Each row of a before or after table is a point. The points were changed in one or more steps. Then noise was added and the rows were shuffled. The steps act on columns, c1 being the first. What was done? A step turns or swaps two columns, mirrors them in a line or flattens them onto one, adds a multiple of one to another, or multiplies or shifts one. Angles are multiples of 10 degrees, from the lower column toward the higher: turns from -170 to 170, lines from 10 to 170 but not 90. Use the fewest steps. Two steps may share a column if one is a turn and the other turns, adds or multiplies; they go together, in the order done. Otherwise the lowest column goes first.
In the rows, 128 means zero.

Before:
[[116  82  91]
 [130 157 155]
 [138 156  89]
 [104  81 113]
 [ 99 115 129]
 [131 100 119]
 [182 103 249]
 [134  68 136]
 [132 123 135]
 [140  74 205]]
After (10 x 3):
[[117 174 116]
 [134 187 130]
 [104 178 123]
 [182 154 176]
 [128  96 139]
 [138 101 112]
 [ 98 140 125]
 [132 157 126]
 [139 181 158]
 [130 135 132]]
Steps: multiply c2 by -1; multiply c3 by 0.4

Before, 14 rows:
[[ 62 229 149  98  74 149]
 [122 106 132 183 131 134]
 [103 137  88 192  63  95]
 [179 195 103 142 173 109]
 [100 226 160 138  83 132]
 [162 181 119 108 132  78]
 [110 121 126 207  91 108]
 [112 114 160 226  58 128]
 [197 166 119 113 125  98]
 [ 71 133  82 169  60 109]
 [ 80 144  99 134  40  70]
 [ 82 124 134 157  50 159]
 [171 137  51 145 109 127]
 [198 209 117 162 134  96]]
After (14 x 6):
[[147 147 121  75 117  70]
 [148 182  86 168 105  95]
 [155 201 117  86  98 100]
 [129 164  81 156 113 112]
 [132 184 104  82 129 108]
 [128 170 146  32 124 148]
 [152 142  43 131  94 126]
 [158 148 126  89  93 101]
 [135 180 124 182 115 107]
 [124 160 129 182 127 132]
 [152 142  95 120  96  69]
 [138 198 157  58 116 133]
 [153 201 156 201  98 127]
 [141 145 130 153 110 156]]
Steps: flatten c1 and c5 onto the line at 130 degrees; turn c2 and c4 by -50 degrees

Before (11 x 11):
[[150 166 135  89 126 156 147 126 141 118  93]
 [ 85 167 142  98  97  91 193 140 148 117  95]
 [ 97 171 179 181 163 126 178  84 142  97 114]
 [125 154 140 170 166  90 158 142 180  96 167]
 [ 45 164 188 103 169 103 187 127 169 111 166]
 [ 92 153  85 128 151 229 187 132  60  31 147]
 [123 184 183 111 173 100 181  88 172  39  94]
 [138 148 183 168  82 106 174 146  37 103 119]
 [ 89 151 126 117 165 108  43 132 165  80 101]
 [ 81 160 157  98  85 106 126 107 150 102 138]
 [144 228  92 131 173 140 185 137 131 102 149]]
After, 11 rows:
[[147 168 135  89 124 155 109 123 142 115  94]
 [143 226  89 128 174 142  79 100 129 105 153]
 [122 187 182 109 177  99  65 150 173  40  97]
 [ 91 154  84 129 152 230  72 103  59  31 146]
 [ 85 167 142  97  99  88  70  96 149 116  94]
 [124 151 140 171 165  92 107 106 181  97 165]
 [138 145 183 171  83 104  91  92  39 103 119]
 [ 90 152 126 119 166 107 207 153 167  82 103]
 [ 44 162 189 104 170 102  68 107 170 111 166]
 [ 96 171 178 179 163 124  68 152 142  98 113]
 [ 83 161 158  97  82 105 122 146 151 102 136]]
Steps: turn c7 and c8 by -160 degrees

Before (10 x 14):
[[126 137 113 180  83 116 130 146  76  49 180  60 182 120]
 [ 72 209 125 132  83 152  92 128 147  85 149 115  67  86]
 [149 111 105  56 168 185 139  50 168 181 180 120 114 217]
 [143 160 154 156 119 139  84 165 187 105 132 168  92 138]
 [131  92 130 114 105 128 150 136  90  71 180 126 143  64]
 [148  57  81 169 110 164 113 124  70  36 128  66 148  63]
 [107 158 180 159  83 129  93  86 179  92 106 186  94 154]
 [108 151 131 182  71 126 156 146 205  91 122 204  60 149]
 [178 177 154 156  80 177 116  87 171 112 139 149  69 120]
 [133  99 111 150 157 209 165 113  89  95 160 115 212 144]]
After:
[[135 142 131 184  68 133 155 149 149  91 135 202  61 207]
 [118 152 152 158 118 141  86 166 139 106 121 167  93 188]
 [158 104 130 113 106 139 150 136  66  72 110 124 141  90]
 [ 98 163 153 158  80 179 118  86 122 120 112 148  71 172]
 [144 114 105  54 166 173 139  52 215 189 105 122 115 165]
 [163 135 112 180  85 128 129 146 120  51 109  56 182  74]
 [188 184 126 131  86 160  93 131  91  92 136 116  68 146]
 [114  81  82 169 111 178 115 123  63  44 123  67 148  69]
 [147 107 110 151 159 213 166 113 141 106 120 116 211  91]
 [130 151 179 157  81 137  92  90 156  93 139 186  95 181]]
Steps: turn c1 and c11 by -140 degrees; multiply c11 by 0.4; multiply c2 by 0.7; turn c6 and c10 by 10 degrees; swap c9 and c14

Before:
[[178 195 213 135 231 164 147 122 182  48 128 167 102 154 158  73 150 205
   93 151]
 [123 126 139 129  77 123  82 127 220 115 126 124 129 130 132  79 136 151
  191 114]
 [142 142 143 126  78 152 121 182 157  15  79 133 112 137 142 106 139  95
  119 113]
 [ 99 139 101 161  60 136 109 146 156 145 160 119 117 119 115 132 115  85
  153  96]
 [138 153 182 155 100  21 171  83 169 164 139  97 186 174  91 149 122 164
   85  82]
 [ 61 205 188 209 126  80 104 141 145  81 137  74 204 208  81 128  98 128
  137 133]
 [195 179 133 121 144 125 138  84 155 173 145  68 147 155 165  95 184 183
  151 119]
 [153 123 140 179 139 158 175 153 174  76 195  98 140 131 168 140 121 173
  180 112]
 [103 225  86 154 143 112 157 204 118 141  92 162 144 182  91 174  93 147
  179 182]]
After:
[[ 59 204 126 208  75  81 105 138  68  82 138  74 206 206  76 132 100 127
  139 139]
 [105 224 143 151  92 111 159 202 165 139  93 162 140 182  91 174  90 146
  181 184]
 [196 178 141 120  96 127 141  82 117 173 147  69 145 158 164  95 186 183
  149 120]
 [125 126 196 130  26 122  82 129  93 118 126 124 126 131 134  80 135 150
  190 114]
 [ 98 137 166 161  13 136 107 148 139 144 160 123 119 120 116 132 115  81
  150  96]
 [156 120 171 177  85 157 177 154  99  78 193  97 141 134 167 137 122 175
  180 112]
 [183 193 133 136 183 165 145 124  34  48 127 168 100 157 160  74 148 203
   96 148]
 [144 139 146 126  26 150 119 179 104  15  79 132 112 137 146 103 139  95
  120 114]
 [139 156 153 153  52  25 169  84  60 163 142  96 191 178  91 147 121 165
   84  82]]
Steps: add 0.3 times c16 to c9; turn c3 and c9 by -110 degrees; shift c5 by -50

Before (9 x 32):
[[140 191 106 141 136  91 204 132 187  51 212 107 171 101 108 134 199 159
   96 112 135 115  67 116 140 161  90 134 200 119  96  57]
 [ 86 107 196  62 138 115 149  46 118 179  94 182 112  85 122 108 121 131
   97  92  80  57 174  88  40 113 125 158 106 130 174 149]
 [162 186 114 151 117  61 160 196 155  89 163  85 175  84 135 107 174 173
  110 104  78 126 112  94  99 156  69 155 175 115 119  23]
 [157 129 124 160  70 121 150 199  99 162 158 149  82  68  61 168 127  96
  165  74  86 142 194 158 110  88 119 101 116 133 123 118]
 [178 156 111 196  32 101 161 178 145  84 159 104 109  77 121 117 165 181
  103 114 118 181 159 159 137 142  78  87 189 118 130  79]
 [142 202 121 166 103  83 184 162 170  61 172 103 169 160 141  86 201 140
  119  99 134 105  49 134 116 179  50 107 146  99 142  36]
 [138 101 227  93 135  99 166 110 154 133 111 142 139 124 142 112 151  95
   81  94 126  89 113  71  86  51 121 186 124 108 152 140]
 [169  97 155 123 184 123 136 129 106 137  89 141 133 103  97 179 177  96
   77  54  74 162 120 170 129  89 133  90  76 231 159 151]
 [127  97 164  50 176 147 134  88 122 146 104 118 116 134 117 100 113 103
   90 146 114  74 177 108  29  88 125 191  93 125 157 169]]
After (9 x 32):
[[140 104 121 179 104  83 199 162 174  61 173 106 109 143 161  87 184 198
  118 101 145 107  48 135 120 178  53 152 126  98 142  35]
 [170  97 153 131 182 123 179 130 106 138  88 138 134 100 100 178 135  80
   79  54  68 160 117 171 126  88 132 146 174 230 159 150]
 [160 155 117 179 117  60 172 196 154  89 162  84 123 136  83 108 160 197
  109 104 167 129 114  93  99 155  72 128 185 114 116  24]
 [181 142 113 135  33 101 166 180 145  84 159 105  58 118  79 114 164 162
  104 112 187 183 159 162 138 145  80 188 153 120 130  80]
 [138 142 225 129 135 100 152 110 155 134 111 141 163 140 128 114 166 100
   82  95 122  89 113  73  86  53 123  62 127 108 152 139]
 [127 147 167  93 171 147 114  90 124 144 102 116 198 117 134 100 130 102
   89 147  91  76 178 110  26  85 125  61 134 130 157 168]
 [139 132 102 175 137  91 200 129 185  48 211 107 131 108  99 134 206 197
   96 116 200 113  70 114 141 162  91 136 134 120  95  57]
 [ 89 152 196  90 140 115 119  43 116 180  92 182 185 123  86 108 148 112
   97  94 101  58 176  88  41 114 125 102 170 127 173 150]
 [157  89 125  92  68 119 130 198  99 160 157 147  83  63  69 168 151 120
  163  79 108 143 194 158 110  85 115 134 169 134 125 118]]
Steps: turn c18 and c28 by 150 degrees; turn c2 and c18 by 110 degrees; turn c4 and c13 by -70 degrees; swap c7 and c17; swap c14 and c15; turn c21 and c29 by -80 degrees

Before, 10 rows:
[[136 140  80 133 137 168  80 177 146 110 217  54 138 146  65  77 158 129
   89 131 122  38 102  78 223 245 107  84  80  87 148 228  73 182  77  69
  128  39  85 135 133  84  68 101 133  40  88 199 149 112 126 121  55 131
  105 158 200 111 172 185  98 177  95 136]
 [147 196 103 106 117 129 119 154 132 147 138 105 198 165  87 145 193 248
  173 181  87 200  91 119 136 155 156  89 106 118 209 168 173 136 122  95
  170 238 179 145 152 218 152 116 104 157 119 129  43 125 158 127 154  63
  167 103 169 148  72 117 116 146 150 184]
 [149 123 129 170 114 130 172 134 109 121  85  54 149 155 202  98 189  65
   75 105  96 131 105 119 162 118 148  89 169 159 149 160  94 110 129 131
  140 122 131 172 145  62 126 160 162 124 109  95  56 124  69 137 215  89
  137 153  12 140  45 110 127 100 131 156]
 [187 112 210 136 152 149 148  83 121 152  30 190 135 182 125  49 128 108
  139  92 113 115  99 115 155 100 137  84  74 166 121  63 155 123 154 163
  131 146  80 124 103 114 165 154 180  42 208  78 159 134 105 145  68 179
  126 198 157 144 153 162 170 117  83 193]
 [160 192 154 132 102 125  97 126 200  42 146 191 163 114 178 121 103 130
  166 110 161 128 176 161 145 173  92 183 132  85 179 180  79  49  68 160
   98  85 158 119  91 119 127 109 148 118 155 137 163 103 118 145 155 134
  204  66  94  77 114 104 109  99 101 160]
 [204 124 120 171 121 152 136 191 192 127 153 106 137 131 150 219  92 213
  132 138  61  83 199 114 158  83 130 129 112 104 179 142  82 169  97 133
   95  57 157 148 122  90  44 103 140 117 163 147 188 129 166  87  98 173
  163 148 125 168  83 139 154 101  98 179]
 [232  48 114 123 140 141 162 150  75 112 145 140 131  64 131 145  89 144
   84 167 176 134 109  99 125  86 100 107 155 114 100 103 114 117 159 166
  131 125  96 114 156  94 186  75 182 117  62  86  88 140 116 187  90  51
  116  34 155 183 137  96 173 129 109 130]
 [237 105  66 140 148 164  96  99 200 120 136 188  91 158 132 139  97 175
   53  92 128 113 111  89  98 130 141 161 144  64 123 173  84 144 143 113
  141  67 163 143 181 158 123 158 127 163 133 137 109 141  67 156  50  86
  108 129  77 145 145  77 139  59 193 103]
 [ 59 131  95 190 106 124 155  82 136 162 142 106 117 137  68  49 107 111
   93 122  96  74 119  72 154  82 112  82 149 197 133 135 148 149 154 163
  190 137 101 102 126 117 144 211 122 179  92 163 115 168 102 178 150  77
  110 138 165 203  91  52 147 135 167 105]
 [181 167  92 170 151 116  98  58 105 111  75  88  89 123 100 126 164 118
   85 142 104 106 149  80  78 111 144 120  91 196 106 108 161  60 120 207
  142 183 134 165 143 133 118 111 114 138 177 111 129 100 143 148 185 135
  213 171  97 120  93  98 135 143 109 156]]
After (10 x 64):
[[ 59 130  94 188 104 126 156  82 135 162 141 103 116 137  69  49 110 111
  151 122  97  73 117  72 146  82 103  79 150 199 131 135 148 151 153 114
  188 135 132 103 129 116 147 215 122 178  86 102 115 169 119 190 153  79
  160 137 164 202  88  50 148 137 167 106]
 [149 124 129 171 120 131 171 133 112 119  82  55 148 158 203 100 186  66
  131 105  96 132 105 120 162 115 151  91 169 159 149 159  94 110 127 131
  140 124 132 174 148  64 126 160 163 124 106 158  54 125 104 135 215  87
  178 155  13 141  46 113 127 100 131 157]
 [206 122 118 173 124 152 138 189 190 127 153 105 136 130 150 218  90 211
   91 138  62  84 199 111 162  83 110 130 111 106 181 143  81 165  95 110
   97  54 135 144 122  90  45 103 141 116 163 123 187 129 145  93  99 171
  132 149 127 170  82 137 156 100  98 179]
 [136 143  75 134 135 169  78 176 144 112 217  53 136 145  64  75 159 128
  159 130 122  36 101  78 214 244  69  82  79  87 149 227  73 181  78 179
  129  36 142 134 133  83  68 103 134  40  90  83 148 113 127  99  53 132
  162 157 201 111 174 185 100 179  95 140]
 [147 195 106 107 118 131 117 153 130 147 140 107 196 169  89 144 193 247
   84 179  87 200  89 118 141 155 117  87 108 119 209 166 174 139 118 160
  172 237 130 144 150 217 151 113 104 156 119 156  43 126 143 115 154  65
   92 101 170 149  68 117 115 148 149 184]
 [182 166  91 170 151 113  98  59 107 112  76  86  92 124  98 128 168 118
   54 140 104 106 148  80  79 110 137 123  94 196 106 105 159  61 121  60
  140 183 120 164 142 136 115 112 112 139 178 151 128 101 134 172 186 135
  186 173  95 122  95  98 137 141 111 155]
 [158 195 153 130 104 126  98 127 199  39 144 190 165 114 174 123 100 128
   45 112 160 127 179 162 150 170 133 183 132  86 180 180  78  49  69 105
   96  85 132 119  91 119 129 109 150 117 155  91 163 102 124 155 154 135
  105  68  95  78 114 104 109  99  99 159]
 [187 112 213 141 154 149 149  82 123 154  30 190 134 185 123  48 127 108
  128  93 113 116  98 113 145 101 174  87  75 169 118  63 152 124 152  97
  131 145 131 125 104 115 164 154 181  42 206 153 160 134 119 155  67 177
  116 196 160 143 151 161 170 116  82 192]
 [238 105  67 138 147 167  98 103 199 118 136 187  88 156 130 138  95 177
  160  90 127 110 109  86 105 128 116 161 143  65 123 172  85 143 142 153
  139  65 121 143 185 160 125 158 127 163 134 139 110 143 102 146  47  85
  196 129  77 145 145  76 139  59 196 101]
 [230  46 113 120 137 142 163 152  73 111 144 140 132  66 131 148  90 144
  148 167 175 132 108  99 122  88 177 112 157 115 101 102 115 118 159 112
  134 124 125 114 157  92 186  76 180 117  63 115  88 141 125 195  88  52
  167  30 156 184 135  95 175 127 108 132]]
Steps: mirror c19 and c55 in the line at 130 degrees; flatten c25 and c39 onto the line at 10 degrees; turn c27 and c48 by 110 degrees; mirror c36 and c52 in the line at 80 degrees; multiply c51 by 0.4

Before (14 x 64):
[[140 125 169 111  93 156  55 169  66 143 116 151 140 112 101 140 155 152
  158 134 193 137 178 135 188 105 131 180 182 173 114 141 124 205 101 174
  167 157 197  87 148  92 172  90 177  80 120 140 143 150  79 159 133 152
  105 121  94 123  78  91 105 196  94 153]
 [ 60 187  88 157 129  66  95 118 151  96 153  70 138 106  84 102 131 196
  145 115  73 134 148 137 166 167 114 180  91  96  87 157 185  94 122  61
  179 122 199 171 153 165  94  90 211 116 183 111  62 131 140 164  97 181
  194 135 154 123 182 129  69 188  64 201]
 [125 106  66 127 187  55 114 156 105 174 131 123 214 115 159 194  49 205
   54 114 126 182 109 110  92 101 180 192 127 108  82 182 160  87 173 173
  138 156 108 200 169 124 176  95 132 124 172 107  78  74 111 136 107 145
  173 106 164 126 188  91  59 110 126 116]
 [146 158  76 171 170  98   7 111 115 209 150  91 106 133 150 124  69 200
  172  99 116 127 150  42  84 135 152 195  76 170 118  73 100 137 125  75
  125  96 185 185  88 140 117 190 172 110 160 111  79 172 170 107 204 182
   78 139 120 198 110 152  87  81 155 170]
 [ 82  98  96 145  94  87 115  80 150 163 167 102 149 171 181  96 165 111
   61 197 172  97 137 160  71 151 197  93 175  83 136 106 102 186 218  98
  143 174 158 128 105  55  77 132 181 136  98  85 143 151 124 179 142 109
  188 202 160 107 172 120  88  87 138  96]
 [ 83  91 125 178 125 125  80  85  81 194 172 140 132 183 112 191  84 187
  115 153 137 186  91 138 170 162  89 169 114 155 165  74  61 151 143  71
  109 110 201 190 129 124 149 163 202 136 172 152 150 121 169  67 209 132
  108 164 160 121  73 189 107 189 150 100]
 [159 165 164 163 123  87  82 126  95  97 101 105 129 133 134 132  69 106
  165 162 145 176 103  48 144 151 120  75 126 121 159 103  74 165 202 176
  104  74 205  80  91 100 159  96 200 150 189  50 142  72 167 101  95 102
   89 162 134 136 151  90 117 144 159  99]
 [ 98 133 177  65  73 167 101 170 133 186 104 140 115  92 154  96 103 120
  171  89 135 168  82  69  76 167 106 166 147  98 131 173  69 117 217  83
   91  74 151 106 118  48  97  73 122 101 169 109 128 114 145  64 175 120
  104  91 173 209 113 191 135 198  76 170]
 [ 82 166 158 152 119 160 124 111 171 136 103 133 172 150 138  86  64 116
  101 138  87 136  84  76 106 110 127 176 165  85 113 101 154  95 117 129
   77  84 138 144 149  53 161 104 157 169 182 123 122 170  61 116 121 187
  147 165 113 132 133 206 172  92  64 144]
 [ 73 177 175 157 111 110 108 179  97 178 166  93  96 109 142 110  83 116
   99  98 116 177 195 112 127 103  76  85  80 128 110 129  79 174 189 110
  163  80  99 106  97 135 181 142  92 121  91 157  81 172 125 136 121 156
  150 151  97 143 153 100 142 128 187 146]
 [135  81 166 110 106 108  93  97  74 135 191 130 211  94 117 187 160 118
  169 140 104 100 168 155 140 100  90 104 101 145  98 155 148 138 146 148
  165 169 183  84 172 117  89  91 101  70  88 130 101  71 131 104 157 112
  165 110 136 111  94  80 113 185 171 136]
 [117 116  71  58 101 162 106 174 178 186 102 120 114 106 119 177 174 168
  160 169  89 207 195 139  96 124 111 160  78  64 176 177 146  88 121  59
   85 151 134 186 144 140 114 174 127 113 169 157  75  95 135 157 164  76
   84 113 123 101 143  90 136 117  64 110]
 [ 88 164 136  87 141 125  61 120 150 193 170 121 112 188 120 175 131 121
  158 204  68 126 181  90 153 171 180 128  98 122 173 173 133 208 137  60
  182 143 100  88  99 154  94 146  91 122 136  40 175 169 159 166 171 126
  191 157  69 211 166 163 151  99  89 110]
 [ 74 171 149 113  96  87 122 175  61 174 163 184 175  74  98 143  90 130
   64 110 148 212 119 110 166 103 188  76 147 126 131 148  59 116  95 154
  137 161 121 102 165 162 127 145  96 146  82 123 150 147 109  70 116  95
  125 135 140 130  95 141  96 123 149 100]]
After (14 x 64):
[[122 107 108 126 190  54 113 154 108 173 130 124 217 118 160 195  49 205
   56 117 125 180 110 110  91 100 183 191 127 108  83 183 159  85 172 174
  103 145 107 198 168 124 177  94 132 124 174 111  79  74 110 133 105  85
  104 106 162 124 189  91 130 111 125 118]
 [ 59 187 137 156 128  67  95 117 150  95 152  69 135 108  84 102 129 198
  144 112  73 135 147 137 165 170 116 180  94  97  87 156 184  95 125  59
  137  94 199 170 153 163  92  92 213 114 183 112  62 130 138 161 100  46
  111 137 154 121 181 129 127 186  60 198]
 [ 73 171 140 114  97  90 124 172  58 175 164 186 177  76  96 141  90 131
   64 111 150 212 117 112 165 104 188  78 146 127 133 148  58 114  94 154
  143 176 123 103 166 161 127 143  97 146  81 122 150 146 110  69 117 156
  113 135 141 132  99 141 126 123 149 101]
 [ 81 168 116 151 121 162 126 113 173 137 103 132 173 150 137  85  62 116
  102 141  86 134  83  75 106 108 126 176 167  82 112 101 153  98 116 131
  112  56 140 145 150  52 164 104 156 169 183 127 122 172  60 113 121  72
  152 166 114 132 133 204 127  92  66 144]
 [134  80 160 111 104 109  94  99  74 133 190 130 213  92 115 187 159 120
  169 141 101 100 164 157 139 101  90 104 101 144 100 155 148 137 144 148
  165 173 183  83 174 119  87  88 100  68  89 131  98  73 132 105 157 117
   91 110 137 110  97  80 130 186 173 138]
 [147 156 104 173 170  97  10 113 113 212 150  88 105 135 150 123  70 200
  172  99 119 127 148  43  84 133 152 194  78 173 118  74 101 138 125  74
  100  67 187 187  89 143 118 191 172 111 159 108  78 172 171 106 203 118
  199 138 121 197 111 153 128  83 155 169]
 [119 118  84  59 102 164 107 173 180 185 102 117 115 105 120 177 174 172
  160 170  89 207 195 138  94 124 113 162  75  66 176 177 147  86 125  61
   74 179 132 187 144 139 115 173 128 113 170 154  77  93 135 156 165 196
  133 115 125 103 142  92 128 119  65 110]
 [ 83  88 120 176 124 124  79  86  82 193 168 137 129 184 113 194  85 185
  115 152 135 185  92 138 169 164  90 167 110 154 166  76  63 152 145  70
  113 104 203 190 127 123 150 163 202 135 170 154 148 123 171  66 209 136
  145 163 157 122  72 189 128 190 151 103]
 [ 83 101 123 146  94  85 115  79 149 162 166 100 152 170 182  95 166 111
   57 198 171  97 135 161  69 149 197  92 173  84 135 105 101 187 219  97
  119 179 157 128 106  55  75 133 179 137 100  86 142 151 127 179 142 103
   69 201 163 109 171 118 127  86 138  97]
 [141 128 165 110  91 156  58 170  64 146 117 152 141 114 101 141 152 150
  159 133 192 137 179 136 191 106 131 179 181 172 112 141 123 206 101 172
  171 145 199  87 148  91 170  92 175  78 120 140 143 152  77 159 133 124
  162 122  92 121  79  96 127 197  92 153]
 [ 97 135 132  66  73 167  99 169 134 185 103 141 112  93 157 100 103 120
  173  90 132 170  84  73  74 163 107 166 147  97 130 172  67 117 217  83
  132  79 149 103 120  48  97  72 119 104 168 111 129 114 143  65 175 149
  139  93 172 207 114 190 125 198  77 171]
 [156 164 131 164 123  87  84 128  95  99 102 109 129 133 133 131  69 109
  169 164 145 175 103  46 141 152 120  75 127 122 156  99  74 164 202 177
  132  85 203  80  89 101 159  94 199 150 188  49 143  73 164 103  97 171
  140 162 135 137 152  91 127 144 160 100]
 [ 73 177 163 155 110 108 112 179  98 179 162  92  97 107 140 110  81 114
   98  99 116 177 195 111 128 104  76  83  80 128 112 129  82 174 188 110
  170  65 101 105  95 132 181 142  92 118  91 157  79 174 125 138 122  94
  127 152  97 145 152 101 128 126 186 143]
 [ 86 165 157  85 143 123  60 121 151 193 168 122 109 186 120 175 132 120
  160 204  69 125 181  89 151 173 181 128 101 123 173 172 131 207 140  60
  166 142  99  89  99 154  93 144  88 122 137  39 173 168 161 166 168  89
   77 156  68 208 164 164 129 100  88 111]]
Steps: flatten c3 and c37 onto the line at 50 degrees; add -0.5 times c54 to c38; turn c54 and c55 by 140 degrees; multiply c61 by 0
